Every row gives one point. The last column is the point's height on a tilted bowl or saddle (a function of degree 2), plus a little noise. Along how many of its main directions does it bend up, bend down or stay straight?

Points:
[[ 23.2 -20.7 -15.3]
 [  5.6   8.1   8.8]
 [-30.0 -26.6 -26.2]
 [ 22.1  -1.8  -2.0]
 [-14.0  -8.6   3.2]
 [ -4.6  16.0   6.9]
 [  7.7   8.4   8.4]
 [ 19.2   1.0   1.2]
 [-21.4 -48.1 -53.4]
 [-30.7   2.4  -8.8]
 [-44.7   8.1 -30.7]]
Directions: 0 up, 2 down, 0 straight

Points (15 x 4):
[[-28.2  38.8 -11.8  -1.8]
 [-34.5   3.0  21.4  -9.7]
 [ 56.4 -24.5   8.8  24.8]
 [ 18.4 -21.6   2.8 -13.7]
 [ 12.2 -19.1  18.1 -24.6]
 [ 15.2   5.8  -4.7 -22.1]
 [  6.9  32.1 -32.5 -41.9]
 [  0.6 -26.1  -6.6 -10.3]
 [ -3.5  26.3  -9.5 -21.8]
 [-42.2  28.8  -0.4  14.8]
 [ 25.1   3.6  23.9 -14.6]
 [ -2.2 -17.4  29.1 -34.7]
 [  7.1  20.9   2.7 -18.5]
 [ -1.2 -14.9 -16.9 -14.5]
 [-20.0  15.6 -16.1 -17.2]]
Directions: 2 up, 1 down, 0 straight

Points, 17 rows:
[[ 38.3   6.4 -36.6  34.1]
 [ 16.2  -6.5  -1.5   0.1]
 [ 28.3 -26.1 -38.4  37.2]
 [-11.2 -28.3   2.4   9.5]
 [ -6.3   4.6 -21.5   3.9]
 [ 21.3  22.2  -3.2   6.8]
 [  4.8  17.6  -2.8  -0.5]
 [-21.4  21.4   2.2   6.6]
 [ -0.2  -8.6  35.0  11.6]
 [-11.8 -16.2  42.0  23.3]
 [-12.7 -14.7  -2.1   2.0]
 [-43.3  -0.9  40.7  39.8]
 [  6.9   7.4  11.8  -2.0]
 [-13.0  23.7 -58.2  51.8]
 [  3.6  -7.2 -18.0   2.4]
 [ 23.6  -0.3   5.5   2.8]
 [ 14.4  18.4 -11.0   3.9]]
Directions: 3 up, 0 down, 0 straight

Points, 25 rows:
[[ 16.7  16.9   2.5 -21.0 -14.9]
 [ 18.5  20.9   4.5  28.9 -23.9]
 [ 41.6   0.4 -41.8 -17.0 -25.7]
 [ 17.0   2.2 -13.7  28.0 -15.8]
 [ 26.0  25.2 -13.8 -23.0 -23.6]
 [-43.5  16.8   7.7  -6.8  -6.4]
 [ 40.6   3.4 -20.0   4.7 -11.9]
 [ -5.9   4.1  -0.2 -14.0  -7.3]
 [-22.8   4.1   5.9  59.1 -43.0]
 [-34.5   3.3 -24.7   8.3 -11.0]
 [ 24.0  -0.3  31.7   2.2 -15.1]
 [ -5.2 -26.7   4.0   5.5 -11.0]
 [-20.1  -8.5 -38.6   9.3 -17.6]
 [-17.2 -23.0 -12.5 -15.0 -12.5]
 [ -3.3   1.5 -27.5  -6.7 -12.9]
 [ 22.7  -7.6 -17.6  -7.0 -10.2]
 [ -3.5 -10.7 -39.3 -27.4 -27.7]
 [ -5.0 -16.9  40.5   5.7 -19.2]
 [ 46.1  45.2 -29.2 -41.7 -60.4]
 [ -3.0   8.2   9.0 -11.1  -7.7]
 [-22.1  11.0 -15.4  -2.1  -9.1]
 [-12.8 -18.4  20.9 -14.2 -10.4]
 [ -9.5   8.4  -8.3  35.3 -20.6]
 [-20.4   0.0  12.7 -41.5 -17.3]
 [-14.3  -5.4  12.7 -13.0  -6.1]]
Directions: 0 up, 3 down, 1 straight

Points, 44 rows:
[[-36.7  25.0  24.9 -32.6  -9.0   4.5  29.6]
 [ 20.8 -36.8  27.4 -13.5 -31.5 -13.6  49.7]
 [ 34.0  16.9  32.6  18.7   6.1  22.6  16.0]
 [ -1.8   6.6  17.1 -12.3  -1.4  -0.8  -4.2]
 [  4.2  -7.3  17.2  -5.4 -45.4 -19.2  26.4]
 [ -7.1 -20.3  17.3 -25.7 -40.7  13.1  41.8]
 [-28.1  -3.7  34.7  12.8 -57.8  22.2  52.2]
 [ -2.8 -40.2 -19.0   6.6  12.2 -13.8  -5.4]
 [-21.2  24.3  10.7 -26.6  -4.2  41.1  18.3]
 [-50.3  -6.9 -31.8  -9.3  -1.3 -27.2  35.6]
 [-34.7  11.2  22.3 -22.6   1.2 -32.6  29.8]
 [-14.7  12.2 -28.5  12.0  -6.0 -22.2   4.6]
 [-12.0 -33.5  -4.0  -7.1 -14.4  32.0  13.6]
 [ 23.7  12.7  41.9  54.5  30.1  -3.7  24.4]
 [ -8.7 -13.1  -8.3   8.4  26.7 -16.4  -7.3]
 [-15.7 -19.1  -6.3  19.3  14.4 -19.9  -7.3]
 [-26.2  -5.5  20.7  -8.9  -9.5  26.3   7.1]
 [ 29.4  16.5  14.9  -2.3  30.5  10.2  -4.3]
 [ 25.9  12.8   3.5  -2.5  -6.9  -1.5   3.7]
 [ -8.9  15.9  10.8 -22.2 -11.1 -24.3  14.5]
 [-14.4  15.6  24.9  13.6   4.4 -16.0   2.2]
 [ 57.6  -5.1  -5.0   6.7 -10.3  18.0  36.6]
 [ 25.8  -7.3  -6.6  -6.6  -9.3  26.2   9.8]
 [ 10.2 -21.9  10.6  10.3 -27.8  -9.4   6.2]
 [ -4.7 -11.4  23.5   4.7  10.6  -4.6 -10.5]
 [-14.2  -3.3  13.2  -7.7  25.2 -11.6  -7.2]
 [-14.8  46.5 -11.0 -45.5  -9.7   6.7  45.9]
 [-17.7 -18.0  31.8  -5.8  28.5  46.5  -3.9]
 [-28.6   6.6 -18.7  54.1  -0.4  39.4  28.3]
 [ 14.9 -19.5  12.6   4.4  -5.6 -12.4  -1.8]
 [-30.2  -0.5 -20.6 -43.2  15.0  27.6  25.1]
 [ -8.1 -22.3  21.0  32.2  20.6  15.6  -7.3]
 [ -9.4  -2.8  15.1  -9.5  23.7  -5.5 -10.0]
 [ 17.8  19.3  11.0  -9.7 -17.6 -26.1  16.2]
 [-37.6 -10.9 -38.1   7.0  -9.9   1.0  11.1]
 [-14.0 -32.1  -5.1   4.4  -3.9  35.1   5.1]
 [-19.8 -39.1  -4.0   5.1  -7.2 -27.9   3.9]
 [  1.7  -1.5 -19.7 -31.8 -16.8 -54.1  36.4]
 [-12.1 -15.7  44.0  28.4 -12.0  -4.0  12.6]
 [ 27.6 -31.6  -9.1  -4.7  15.7  14.5   2.5]
 [ 16.9  14.8  17.2 -28.3   4.6   9.7   5.1]
 [-37.1 -19.4  14.9  -4.0   5.0 -24.4  12.5]
 [-25.0   6.8   7.2 -11.0  16.9  -0.4  -1.8]
 [  2.1  15.8 -11.6  -3.6 -10.1 -25.4   3.6]]
Directions: 5 up, 0 down, 1 straight
